Every row gives one point. Each copy is the shape, with its points in the same order, turned, moved and blurred by noise. Is it also mirrored, or only turned?

Shape (7 x 2)
46; -11
19; -36
-29; -13
48; -16
-19; -40
29; 56
-10; -29
Copy 1 (7 x 2)
62; -2
43; 32
-9; 26
68; 3
9; 46
21; -54
14; 35
Copy 1 is: mirrored
Copy 2 (7 x 2)
-48; 30
-47; -4
1; -18
-47; 28
-20; -36
7; 71
-17; -32
Copy 2 is: mirrored

Shape (7 x 3)
8; -12; 38
41; -20; -29
35; -69; 29
51; -42; -2
15; 30; -22
-5; 24; -49
-36; 35; -46
Copy 1 (7 x 3)
18; -19; 31
16; -15; -42
73; -30; 8
44; -30; -28
-34; 5; -16
-30; 32; -27
-46; 55; -15
Copy 1 is: mirrored
Copy 2 (7 x 3)
-23; -27; 12
21; -16; -44
6; -82; -18
10; -52; -41
-5; 31; -20
25; 43; -8
26; 58; 16
Copy 2 is: mirrored
Copy 3 (7 x 3)
47; -18; 8
-17; -52; 19
56; -68; 38
22; -66; 20
-18; -12; -17
-47; 3; 6
-55; 40; 17
Copy 3 is: only turned
Copy 4 (7 x 3)
-52; -26; -25
25; -22; -27
-20; -68; -71
11; -32; -58
-4; 25; 4
18; 4; 29
-3; -5; 54
Copy 4 is: mirrored

Shape (9 x 4)
-50; -30; 23; 26
10; 22; -15; 29
12; 34; -65; 13
-51; 14; 7; -8
-32; 32; 22; 28
2; -35; 14; -86
-51; 34; 8; -27
17; 26; 7; 16
57; -4; 12; 28
Copy 1 (9 x 4)
33; -29; -18; 17
18; 42; 32; -4
-7; 85; 19; -3
-4; 3; -8; 46
26; 8; 34; 39
-82; -28; -16; -20
-27; 4; 12; 57
0; 22; 46; -2
9; 7; 55; -53
Copy 1 is: only turned
Copy 2 (9 x 4)
-60; 26; 72; -19
19; -2; 47; 8
30; 5; 22; 54
-20; 64; 55; 1
7; 35; 84; -12
-36; 73; -40; -38
-2; 85; 52; 3
24; 8; 42; -19
20; -31; 22; -37
Copy 2 is: only turned
Copy 3 (9 x 4)
29; 51; 58; -30
-8; 19; 7; 28
-32; 42; -39; 36
-24; 28; 33; -34
-18; 22; 54; 9
-1; -29; -16; -86
-51; 20; 34; -36
-9; -2; 16; 30
41; -22; -4; 44
Copy 3 is: mirrored
Copy 4 (9 x 4)
-50; -20; -17; 38
29; -8; -37; 9
70; -35; -8; -3
-2; -13; 20; 47
2; 5; -24; 48
-31; 13; 73; -39
9; 5; 36; 60
29; 19; -25; 4
13; 27; -54; -38
Copy 4 is: mirrored

Shape (12 x 6)
-18; 48; -8; 9; 6; -35
-23; 31; 55; -45; -33; 62
-17; -15; 36; 49; 4; -43
31; 13; -6; -50; -23; 33
30; -18; -10; -36; 45; -26
-28; -54; 46; 30; 52; 34
-10; -10; 56; 45; 31; -4
28; 36; 24; -17; -34; 4
42; 11; 2; 0; 23; 69
-10; -7; -13; 26; 37; -17
45; 33; -15; -24; 52; 14
-26; 44; -25; -31; 24; -41
Copy 1 (12 x 6)
26; 1; -14; 44; 16; 27
64; -78; -48; 6; -45; -32
-21; -22; 27; -7; 23; 41
72; -2; -14; -4; -30; -35
4; 49; -24; -16; 15; -28
-63; -48; 8; -1; -7; -37
-30; -50; 7; -1; 31; 2
76; -33; -10; -8; -1; -9
38; -26; 5; 26; 0; -95
-20; 7; 6; 27; 9; -2
27; 26; -34; 33; 37; -59
22; 27; -49; 40; -5; 41
Copy 1 is: only turned
Copy 2 (12 x 6)
-11; 71; 3; -21; -12; -8
-91; -16; -28; 22; 2; 16
40; 39; -43; -8; 37; -15
-37; -21; 31; 10; -35; 15
35; 21; 35; 28; -19; 41
35; 2; -68; 9; 30; 74
22; 24; -41; -10; 54; 29
-38; 0; 18; -9; -1; -22
-20; -32; 11; -33; -10; 61
30; 44; -17; -17; -4; 34
-4; 19; 56; -19; -12; 61
-9; 91; 19; 9; -37; 18
Copy 2 is: mirrored
Copy 3 (12 x 6)
-33; 49; -3; 5; 36; 20
-42; -26; 86; -43; -3; 22
-22; -19; -16; 56; 41; 8
20; 21; 58; -28; -30; 4
7; 56; 20; 36; -21; -55
-43; -54; -1; 17; 14; -80
-35; -31; 9; 28; 54; -31
8; 16; 61; -5; 16; 28
33; -4; 49; -48; 17; -51
-18; 23; -30; 16; 20; -32
18; 60; 35; -20; 20; -47
-47; 79; 4; 0; 4; 4
Copy 3 is: only turned
